Rows are points. Each copy is the shape, with its points in the same order, stretched, turned, moved and blurred by noise. Is it also mirrored, or only turned?
In the rows, zero is written as 128.

Shape (8 x 3):
154,151,129
147,127,159
181,166,159
133,98,109
119,100,114
131,131,142
111,107,106
127,135,117
Copy 1, 8 rows:
155,164,100
168,139,133
203,191,104
118,95,101
109,95,117
141,139,131
95,101,118
122,138,114
Copy 1 is: only turned
Copy 2, 8 rows:
85,107,143
128,103,173
87,67,173
128,140,113
127,146,113
118,123,157
119,165,114
102,136,133
Copy 2 is: mirrored
Copy 3:
169,136,145
131,166,161
192,165,183
101,103,126
96,117,116
132,153,134
103,112,100
140,127,116
Copy 3 is: only turned
Copy 4, 8 rows:
155,91,128
121,80,124
162,51,137
123,137,87
114,138,99
120,98,131
116,150,110
135,118,127
Copy 4 is: only turned

Shape:
131,187,139,112
132,121,124,112
161,106,120,115
108,122,124,157
123,130,144,56
133,111,140,148
136,86,143,139
Copy 1:
136,132,82,63
137,147,110,127
166,149,128,138
98,125,146,121
139,177,55,123
126,149,151,125
131,166,155,148
Copy 1 is: mirrored
Copy 2, 7 rows:
75,122,136,73
152,99,123,124
172,105,105,105
127,129,132,153
138,65,146,94
160,125,127,141
194,112,131,142
Copy 2 is: only turned
Copy 3:
189,149,119,143
133,132,141,120
136,127,175,119
112,107,101,127
153,164,164,92
131,104,125,120
119,102,143,109
Copy 3 is: mirrored
Copy 4 (7 x 4):
185,130,112,127
113,113,129,106
97,77,137,123
113,165,134,144
122,105,116,45
111,133,156,142
85,120,168,124
Copy 4 is: only turned

Shape, 10 rows:
116,152,124,118,86,133
132,98,132,155,137,132
149,144,121,139,133,134
114,152,192,103,120,154
106,131,76,168,107,168
118,130,122,131,149,119
147,143,111,167,119,134
158,192,143,142,87,142
130,138,96,150,112,112
102,153,121,150,114,122
Copy 1:
124,174,120,107,129,102
131,103,140,132,117,146
112,140,121,158,127,148
106,161,203,112,126,93
164,172,102,117,106,172
138,132,136,161,136,136
121,144,99,161,104,151
83,193,115,152,100,107
136,141,91,155,119,130
143,168,119,143,107,106
Copy 1 is: mirrored
Copy 2 (10 x 6):
94,149,100,90,110,104
135,113,133,176,136,135
121,160,133,145,107,144
93,82,142,82,75,133
91,156,62,150,141,146
118,140,140,136,143,151
106,168,118,172,108,127
76,176,117,120,50,106
112,178,116,148,139,118
76,153,118,128,131,119
Copy 2 is: only turned
Copy 3, 10 rows:
131,122,98,126,95,126
131,127,126,132,147,169
161,139,119,148,153,136
94,180,134,147,73,122
200,83,97,127,111,176
141,129,147,127,141,124
170,120,108,157,149,151
144,156,86,180,117,123
157,99,106,134,155,131
144,111,126,146,114,127
Copy 3 is: mirrored
Copy 4 (10 x 6):
138,158,119,119,99,164
132,115,100,156,145,94
141,129,97,111,139,136
137,156,169,102,157,143
156,131,62,199,112,167
99,133,99,127,149,115
167,139,77,135,132,134
198,171,112,81,118,178
131,145,78,133,112,132
134,170,94,143,133,137
Copy 4 is: only turned

Shape (13 x 9):
140,127,139,91,109,84,99,137,108
86,161,169,112,111,93,140,143,102
121,120,134,102,59,113,131,106,98
107,111,117,129,126,104,131,141,85
128,109,90,164,188,108,84,155,142
130,128,192,182,134,109,135,106,143
140,149,89,157,193,162,100,158,110
107,151,150,158,138,113,148,78,142
115,103,176,129,77,107,161,154,141
96,114,167,106,128,136,154,126,110
126,131,144,113,114,88,136,120,155
81,119,160,108,120,130,105,144,108
131,123,119,126,180,134,126,130,84
Copy 1 (13 x 9):
80,90,146,163,117,124,66,128,124
100,164,134,197,112,118,105,120,128
142,105,136,182,121,159,76,121,107
122,103,135,173,147,106,113,110,127
106,73,136,103,117,79,131,104,166
167,175,151,138,124,97,115,168,146
105,102,58,92,144,104,141,93,150
161,171,157,125,129,154,124,110,162
130,139,155,203,108,120,125,183,106
131,165,142,157,151,128,133,129,85
102,124,175,154,107,153,109,137,139
124,137,123,164,110,101,109,112,92
109,124,114,116,180,110,124,102,120
Copy 1 is: mirrored
Copy 2, 13 rows:
168,97,145,133,118,121,138,160,137
141,131,142,133,67,136,152,146,149
132,92,111,108,113,116,177,156,139
118,126,106,123,97,132,114,163,151
139,137,118,152,130,142,54,141,177
106,144,187,135,153,154,161,138,144
129,157,81,166,119,141,61,127,131
112,156,155,118,136,98,151,115,149
138,129,149,101,123,184,182,169,162
130,137,144,93,106,146,144,136,121
161,126,160,116,133,115,147,146,162
140,109,130,115,78,153,126,127,142
123,143,113,130,110,119,81,148,111
Copy 2 is: only turned

Shape (15 x 11):
122,84,130,125,119,123,138,147,163,156,102
119,156,138,140,113,112,174,95,160,126,102
91,153,140,125,121,137,113,134,153,137,109
127,155,68,115,111,112,113,147,141,107,108
127,120,155,107,121,106,155,152,87,132,150
132,124,149,106,137,135,108,85,134,157,160
117,165,129,100,124,106,146,141,149,141,110
115,166,133,99,166,105,146,120,145,134,113
118,48,149,124,143,137,112,146,123,120,102
115,146,143,147,115,103,117,146,152,138,195
138,156,153,149,144,113,129,151,102,156,127
126,155,101,104,171,183,125,148,37,147,179
131,139,148,97,119,99,138,138,135,130,100
141,154,146,114,129,176,146,104,164,128,101
108,103,119,118,115,108,118,147,92,146,140
Copy 1:
127,126,168,155,101,91,146,99,126,128,155
106,129,126,96,110,111,114,125,151,59,126
116,152,145,146,129,122,111,167,156,114,141
108,138,105,112,137,69,81,144,137,137,184
143,109,135,106,140,135,191,120,115,125,147
95,144,172,107,122,167,127,120,159,163,114
139,145,138,103,133,86,117,153,143,99,137
144,123,135,108,152,99,91,143,128,106,97
104,111,158,190,129,133,160,79,84,143,145
162,122,171,103,127,149,117,147,169,150,181
171,137,99,118,116,150,131,147,120,136,122
137,107,84,142,169,161,156,149,158,220,90
125,149,139,101,133,103,138,128,113,95,142
93,165,136,125,141,133,108,102,175,92,105
122,114,137,132,115,121,170,144,117,161,162
Copy 1 is: mirrored
Copy 2:
183,99,157,129,157,119,132,137,130,143,160
130,148,138,119,169,105,142,90,146,181,159
138,124,149,137,160,147,149,84,146,96,145
110,116,98,113,187,171,124,133,140,129,100
161,186,131,116,101,117,130,156,139,130,135
171,137,166,129,100,160,95,89,104,144,145
157,167,128,115,174,150,138,109,157,133,142
164,172,125,110,179,143,141,98,117,129,149
197,85,134,129,115,82,132,148,105,101,143
113,161,159,178,128,160,82,142,137,131,165
136,189,169,140,149,122,136,122,123,133,106
119,194,145,124,81,212,181,142,59,104,74
181,158,121,107,154,116,125,112,162,132,135
169,124,126,143,138,137,163,71,126,156,137
139,141,155,103,119,146,118,149,133,111,120
Copy 2 is: only turned
Copy 3, 15 rows:
114,85,133,98,88,122,155,123,136,113,87
134,186,130,94,97,134,148,138,116,125,111
129,139,138,147,97,137,125,108,126,98,134
93,131,83,140,142,88,127,149,150,129,159
159,75,171,136,126,146,113,180,134,136,139
174,107,176,152,136,83,146,92,106,103,127
129,124,130,122,97,137,150,145,104,121,161
137,125,123,144,120,134,176,143,85,110,144
113,51,133,138,134,128,116,120,142,100,54
190,118,137,147,82,111,135,163,162,92,153
190,107,131,166,108,151,139,145,136,168,133
165,74,192,212,210,111,155,122,173,181,194
132,103,130,120,113,142,122,147,96,117,136
130,160,140,100,140,140,161,73,128,118,137
134,73,159,163,121,101,110,155,144,134,117
Copy 3 is: mirrored
Copy 4 (15 x 11):
93,125,88,118,138,174,146,98,128,149,127
55,136,155,114,118,138,144,143,115,130,85
125,125,116,100,129,123,126,146,104,131,93
115,123,133,159,110,94,164,97,91,132,98
129,102,124,114,108,119,162,144,177,134,182
133,122,176,73,141,153,120,111,105,147,160
110,113,131,94,109,105,169,126,130,142,95
109,108,154,88,129,95,142,140,128,168,104
105,95,92,140,180,176,125,125,137,150,160
130,130,123,106,79,106,92,121,131,127,144
158,102,137,130,97,144,128,162,156,142,122
208,147,157,142,150,97,147,177,128,161,211
111,88,135,103,122,123,166,119,149,124,114
116,158,168,95,156,142,129,129,116,121,92
124,98,105,134,117,147,158,136,120,140,177
Copy 4 is: only turned

Shape, 16 rows:
138,102,112,133,102,115,163,123,134,116,133,120
93,124,95,112,148,117,111,151,100,126,123,165
124,173,128,126,135,138,108,138,172,165,81,127
161,138,164,116,101,119,137,107,126,143,100,149
146,174,128,135,96,119,137,128,144,158,103,123
176,171,78,135,98,129,103,101,110,104,138,119
107,95,109,83,133,165,159,78,113,139,108,101
145,131,137,131,162,152,114,119,109,142,161,110
100,97,117,139,94,148,115,151,96,132,147,114
106,127,130,150,141,137,117,101,138,143,127,173
138,150,129,103,163,130,109,149,168,88,135,129
134,163,155,111,116,169,147,112,112,89,110,102
152,129,157,144,158,104,91,144,87,161,123,152
106,100,163,86,120,181,133,111,144,103,133,164
151,152,95,153,167,190,88,146,118,119,120,170
107,141,81,80,141,178,163,142,107,127,158,100
Copy 1, 16 rows:
133,130,133,153,124,143,144,108,169,147,107,125
116,92,131,167,160,141,100,170,136,100,133,130
156,86,163,120,168,86,142,139,86,103,104,143
161,123,173,119,118,110,133,116,135,141,154,127
150,101,160,112,124,99,145,109,127,104,114,118
174,106,74,90,92,138,146,123,156,112,121,137
101,105,121,151,105,102,113,160,138,199,95,107
129,127,89,137,128,123,103,100,93,147,121,125
123,124,99,163,129,149,126,148,124,125,114,70
104,134,131,127,166,116,116,152,131,133,142,136
171,90,132,170,172,115,155,126,89,108,124,195
126,105,136,135,92,125,152,140,75,157,119,138
156,129,148,123,143,138,76,105,108,125,155,114
112,115,140,187,143,96,155,185,97,166,158,142
152,142,95,151,145,108,125,171,72,78,119,169
89,88,96,205,104,107,128,143,100,124,90,123
Copy 1 is: only turned
Copy 2 (16 x 12):
130,148,96,116,129,88,112,143,137,94,104,101
100,135,97,117,128,133,83,102,118,198,136,104
98,107,144,182,162,124,128,107,141,157,82,184
114,112,100,148,108,143,144,93,174,105,125,165
126,126,135,130,141,121,134,98,161,117,75,159
182,164,133,104,74,125,77,164,188,134,82,124
83,101,119,155,86,134,87,176,81,105,119,123
170,107,146,149,128,164,119,175,123,133,152,134
133,108,129,79,133,91,107,145,133,156,121,102
90,123,124,163,125,134,151,125,153,170,132,116
139,145,109,172,143,114,94,164,121,155,146,187
121,116,103,110,95,137,135,182,124,121,119,200
150,98,104,138,157,187,124,91,175,161,157,132
80,102,102,165,74,95,149,154,109,150,177,173
164,124,116,173,93,148,134,162,139,230,113,144
146,132,141,112,90,117,86,174,38,137,119,132
Copy 2 is: mirrored
Copy 3 (16 x 12):
152,149,112,136,163,138,132,108,131,132,123,93
106,146,156,148,102,148,129,152,121,122,149,123
99,111,102,122,131,132,109,182,171,164,93,150
111,90,103,149,156,144,131,108,127,127,130,156
106,112,88,112,158,143,109,127,133,163,103,141
142,135,118,114,170,181,96,144,79,134,101,172
194,120,170,139,154,142,117,119,167,133,156,109
146,128,166,137,138,83,98,151,122,99,137,148
138,131,164,108,122,120,149,143,97,117,136,87
97,96,140,145,136,134,96,135,163,101,123,120
144,160,101,149,107,122,120,175,138,98,94,161
164,129,139,85,125,145,150,114,137,113,135,165
66,107,156,173,138,96,130,154,103,114,137,160
166,97,122,135,98,141,136,130,146,68,152,109
105,128,147,121,141,142,116,203,132,72,159,163
203,150,143,107,106,125,102,143,132,124,174,114
Copy 3 is: mirrored
Copy 4 (16 x 12):
152,110,137,142,127,123,151,97,118,130,126,146
83,119,123,158,105,112,109,134,138,128,134,128
106,161,115,100,92,145,168,147,179,130,111,160
146,151,132,144,126,151,184,90,128,114,136,103
131,166,147,127,89,160,184,110,133,135,123,145
162,128,131,157,62,156,185,130,107,181,139,101
138,80,124,166,165,183,121,105,176,151,145,143
148,122,136,121,135,120,108,158,161,120,143,102
154,126,124,155,122,118,91,111,126,116,110,127
127,157,127,141,142,93,131,123,181,136,128,119
96,94,106,79,103,105,136,159,157,140,138,128
140,88,145,127,102,161,138,97,147,136,132,81
117,154,140,146,136,110,140,156,132,87,126,85
129,109,95,120,154,125,93,84,188,105,153,99
136,124,109,134,67,91,133,171,180,116,137,97
130,73,138,140,99,156,91,123,156,142,167,153
Copy 4 is: only turned

Shape (16 x 12):
107,145,134,138,161,110,104,144,161,179,159,86
113,117,135,116,113,128,180,119,151,134,169,128
94,158,138,131,137,141,153,101,158,123,148,110
146,134,126,121,127,127,162,114,132,134,122,139
124,84,158,100,150,122,110,91,138,94,133,173
158,152,156,141,123,124,137,139,125,120,137,112
177,88,139,125,152,154,98,95,86,182,124,106
148,133,127,136,158,109,172,143,103,91,90,119
109,100,167,130,113,145,116,140,91,99,127,183
118,111,165,158,88,127,117,129,126,83,167,122
152,121,189,111,129,104,127,155,81,106,124,163
95,130,159,106,103,169,120,174,108,127,109,87
143,142,156,130,117,105,159,151,141,120,85,134
80,116,155,145,156,118,114,105,124,126,112,110
117,116,109,83,138,134,99,117,165,152,138,176
132,101,181,136,121,157,139,150,135,113,164,159
Copy 1, 16 rows:
103,112,148,148,81,92,98,142,102,197,158,75
92,83,141,146,125,128,131,138,158,103,168,82
120,127,150,161,70,127,116,137,175,138,124,77
97,121,156,133,119,140,137,117,125,102,136,109
137,111,110,141,165,111,132,71,140,89,106,57
114,142,139,177,112,124,114,131,109,125,120,147
124,142,112,166,135,147,167,89,29,156,141,94
124,147,146,145,118,94,141,144,101,48,133,123
89,140,75,131,166,117,125,117,121,98,69,109
118,137,70,179,137,103,102,125,149,116,109,143
104,135,110,171,197,108,100,126,72,86,93,129
129,111,96,145,109,106,134,193,85,149,68,138
99,112,152,137,112,107,111,130,107,85,98,150
135,133,86,146,72,101,107,116,120,128,94,77
109,111,159,85,147,117,134,89,145,166,140,57
68,121,112,181,150,102,134,123,145,116,98,108
Copy 1 is: only turned
Copy 2 (16 x 12):
137,140,183,178,156,170,144,142,161,114,99,117
101,125,116,150,136,159,140,80,146,124,141,112
79,138,101,158,133,125,126,113,146,120,120,118
141,154,111,128,122,138,132,111,141,138,125,113
150,89,74,111,132,89,93,99,127,112,77,150
133,135,119,147,114,156,131,146,139,103,127,115
186,162,102,129,187,171,97,155,116,121,99,133
158,142,131,142,87,101,112,172,152,144,143,141
123,103,93,94,114,150,102,118,106,93,99,174
92,75,112,152,128,149,124,137,87,84,128,137
166,104,98,92,102,141,123,145,148,97,110,157
110,140,149,111,129,134,87,163,157,71,158,139
145,151,136,136,90,112,132,138,140,100,139,123
126,124,131,161,149,103,120,147,132,105,106,176
137,128,132,97,146,137,112,84,150,142,66,109
117,104,90,140,114,171,105,99,116,76,98,145
Copy 2 is: mirrored
Copy 3 (16 x 12):
145,101,90,148,107,146,124,185,181,75,180,160
104,102,128,146,135,114,147,107,108,95,157,148
88,84,122,155,116,127,98,127,131,90,153,160
119,131,125,145,140,135,112,99,116,106,126,145
110,97,136,44,135,131,114,103,105,106,141,135
147,112,152,154,127,122,110,134,141,125,131,156
208,165,98,101,112,141,88,109,116,85,161,132
137,100,145,147,183,126,85,114,134,131,96,120
119,131,153,75,155,87,99,152,83,141,131,135
135,71,146,119,115,89,126,145,113,154,140,148
140,138,176,89,178,110,113,142,115,161,140,140
130,135,156,149,118,91,84,181,135,125,161,84
115,125,150,154,148,105,105,122,156,135,115,130
116,90,97,106,136,109,75,148,144,117,165,135
102,146,104,79,108,167,135,137,120,70,138,138
135,108,172,103,133,80,130,142,101,99,144,158
Copy 3 is: mirrored
Copy 4 (16 x 12):
154,110,142,131,149,99,91,161,114,154,189,122
155,92,132,125,126,128,84,95,169,137,143,118
155,96,146,135,150,99,103,103,146,146,146,81
120,104,102,125,119,107,119,101,155,137,122,122
130,159,166,126,119,95,110,99,153,115,83,130
134,117,112,105,106,112,143,102,129,126,158,118
106,163,98,110,98,102,132,174,178,167,134,126
158,111,88,139,97,91,151,105,129,110,96,120
123,132,149,87,88,118,136,119,168,53,100,125
139,135,160,106,99,156,135,101,136,102,145,101
135,129,133,83,63,85,144,110,148,78,125,148
155,118,105,61,93,122,99,150,137,88,133,81
113,112,88,118,89,101,115,100,113,85,126,117
137,129,158,149,114,97,109,146,140,122,121,80
115,121,146,96,167,98,79,129,143,134,103,150
143,146,133,87,112,124,117,98,173,70,148,134
Copy 4 is: only turned

Shape:
119,147,123,129,146,134,84,63,125,168,109,63
130,115,85,144,97,90,142,113,150,109,129,118
132,105,151,141,95,109,147,105,153,128,119,122
138,150,108,96,143,147,102,72,96,148,125,104
133,164,112,150,99,116,170,136,140,81,101,115
141,139,138,128,121,69,156,124,135,119,140,100
117,107,102,134,111,107,144,147,125,108,111,93
134,111,103,121,142,149,86,111,190,149,194,113
146,114,121,158,99,103,145,128,120,143,131,123
124,105,109,141,122,94,188,88,138,133,113,111
105,140,128,134,165,126,79,74,108,125,130,115
131,144,114,155,127,85,155,148,153,142,111,141
165,122,107,138,109,81,141,124,148,100,92,122
102,147,133,83,151,130,91,84,115,153,97,107
156,86,118,135,172,154,109,105,166,143,163,100
Copy 1, 15 rows:
175,216,138,101,107,143,132,128,176,137,101,139
89,159,160,89,125,170,88,144,130,112,131,109
95,135,185,106,112,158,147,142,133,140,118,114
167,174,120,129,136,149,128,148,161,149,125,154
109,131,161,118,158,154,97,132,81,145,112,96
84,164,149,123,101,152,119,150,111,111,142,87
83,151,140,97,147,139,124,157,120,123,117,88
133,154,173,124,97,84,86,128,207,115,162,161
92,131,131,90,97,149,102,157,116,140,123,109
114,137,162,102,132,194,123,158,146,112,135,89
140,172,108,133,122,142,141,107,177,116,114,148
127,115,136,88,107,144,99,122,99,107,120,89
105,152,152,95,122,161,104,146,87,100,109,121
180,183,137,116,144,140,176,125,151,138,130,144
151,139,154,138,109,106,95,156,195,91,121,158
Copy 1 is: mirrored
Copy 2 (15 x 12):
139,133,179,117,85,150,110,82,163,142,153,113
83,126,128,164,94,172,113,135,134,115,104,114
95,124,126,126,122,174,104,127,138,141,103,147
128,124,169,115,103,113,143,114,156,112,144,127
82,165,157,166,148,132,105,131,138,109,55,109
112,130,151,172,140,156,110,149,157,132,102,136
99,155,150,158,92,159,113,144,115,126,125,125
150,117,80,144,90,168,150,78,126,150,180,138
106,103,129,138,101,162,106,151,114,141,110,133
79,134,138,137,121,156,124,157,152,145,96,111
111,135,173,139,111,98,98,94,176,121,154,128
115,141,123,144,130,163,87,151,130,126,94,94
76,131,146,160,132,181,102,135,120,93,97,110
135,152,166,104,103,119,108,113,171,110,158,124
129,124,110,138,121,162,155,89,115,163,182,131
Copy 2 is: only turned
Copy 3:
149,127,165,134,156,180,96,120,200,157,104,158
163,113,118,96,100,106,125,153,114,129,100,120
127,121,108,104,85,145,111,102,105,126,132,170
147,123,160,153,151,166,137,143,150,161,99,175
141,134,158,90,45,109,142,127,92,134,151,105
178,123,118,112,122,121,136,79,118,123,127,160
145,102,136,88,109,131,145,134,113,127,99,96
147,160,109,76,200,158,98,168,157,89,111,162
140,100,120,129,109,131,112,116,122,115,146,124
180,122,85,111,85,152,115,120,97,166,119,142
131,154,154,148,147,136,132,100,188,127,68,151
153,122,108,106,119,91,135,95,112,151,170,98
150,91,122,101,80,111,159,137,119,140,132,146
134,132,153,135,156,144,140,99,146,198,94,171
148,143,89,96,179,207,112,161,164,82,120,159
Copy 3 is: only turned

Shape (17 x 12):
143,122,133,117,144,147,107,155,134,135,162,123
123,146,173,121,127,103,117,147,125,110,142,139
122,146,118,119,105,108,132,155,139,123,92,67
110,110,127,141,132,130,128,162,130,115,133,150
108,141,128,123,105,116,106,67,146,127,169,148
112,156,119,136,173,136,140,161,135,156,160,127
125,117,112,111,109,106,117,115,88,139,169,109
120,138,127,142,108,103,134,60,142,132,151,73
188,154,115,126,126,157,110,158,141,110,104,137
105,130,171,122,119,103,179,122,126,115,166,135
136,152,123,127,114,175,117,102,139,110,110,119
111,156,144,129,109,126,109,147,68,120,176,117
158,105,146,119,99,122,136,155,146,153,167,140
107,106,147,109,124,110,172,134,140,226,134,141
104,141,123,101,122,135,151,162,131,110,138,114
135,145,118,133,111,110,138,162,144,115,132,114
216,141,153,113,159,114,112,113,134,123,171,137
Copy 1:
108,100,116,131,99,117,139,159,105,145,119,109
139,96,110,121,127,154,121,129,157,131,119,104
142,182,83,178,122,129,186,121,134,125,116,167
105,125,126,101,88,141,129,136,118,115,105,98
135,107,156,164,168,71,133,84,138,109,113,93
99,126,81,132,113,112,91,119,139,148,95,95
155,144,126,157,121,102,104,117,73,144,130,102
147,147,122,198,173,70,148,50,137,167,152,136
90,103,132,120,124,133,179,175,131,84,106,192
116,116,125,147,156,155,99,80,135,146,130,79
86,127,124,157,144,98,181,135,129,63,135,164
150,103,92,153,79,141,79,108,107,110,122,105
104,91,167,153,102,151,130,147,103,168,107,99
91,158,148,175,132,109,59,157,141,184,112,54
116,148,86,151,130,141,149,133,105,106,105,107
127,129,105,140,122,144,161,111,138,132,94,143
121,61,156,115,181,116,121,148,111,175,153,138
Copy 1 is: only turned
Copy 2, 17 rows:
80,135,140,151,106,118,137,134,123,146,121,131
98,145,95,115,105,125,110,156,148,151,140,124
123,133,61,151,186,143,137,108,90,100,124,108
125,144,142,139,114,129,124,122,110,179,125,131
132,138,139,151,95,164,89,142,163,108,136,119
93,108,147,122,120,155,146,137,105,150,89,153
75,153,123,149,106,148,115,126,102,123,98,83
112,91,106,145,155,173,79,112,128,68,115,102
120,134,132,136,106,124,178,115,107,117,175,120
81,136,127,83,152,135,69,140,148,141,111,107
135,124,126,140,129,131,157,87,154,99,129,127
52,170,86,126,92,168,133,108,127,145,95,107
85,167,151,118,125,112,100,134,100,123,155,134
135,157,174,70,133,80,87,126,81,93,89,160
99,151,115,139,165,143,141,128,123,137,101,118
107,137,105,143,152,160,127,126,97,129,150,113
53,91,142,109,74,111,112,172,134,119,178,107
Copy 2 is: only turned
Copy 3:
118,137,143,118,152,125,110,103,153,130,80,152
113,99,128,142,119,121,102,103,131,152,114,131
159,101,180,149,119,185,152,136,123,132,133,156
110,149,129,170,141,97,134,110,137,149,97,135
152,171,140,110,104,106,76,77,122,149,147,149
103,148,115,136,141,116,134,105,171,121,82,205
157,162,134,112,121,165,69,135,126,158,115,155
184,161,149,90,50,150,94,134,135,122,144,171
145,106,136,128,172,150,129,87,119,83,114,121
107,147,100,122,69,128,111,110,122,155,117,150
167,129,148,100,131,96,135,103,106,117,128,137
157,111,119,139,126,121,77,115,126,167,78,167
96,164,143,133,118,168,83,93,124,108,91,153
51,187,142,122,104,148,89,136,109,121,131,182
130,121,141,140,143,145,156,101,129,166,108,159
140,128,137,163,127,167,132,97,133,122,110,157
130,135,96,66,121,172,63,97,153,80,121,123
Copy 3 is: only turned
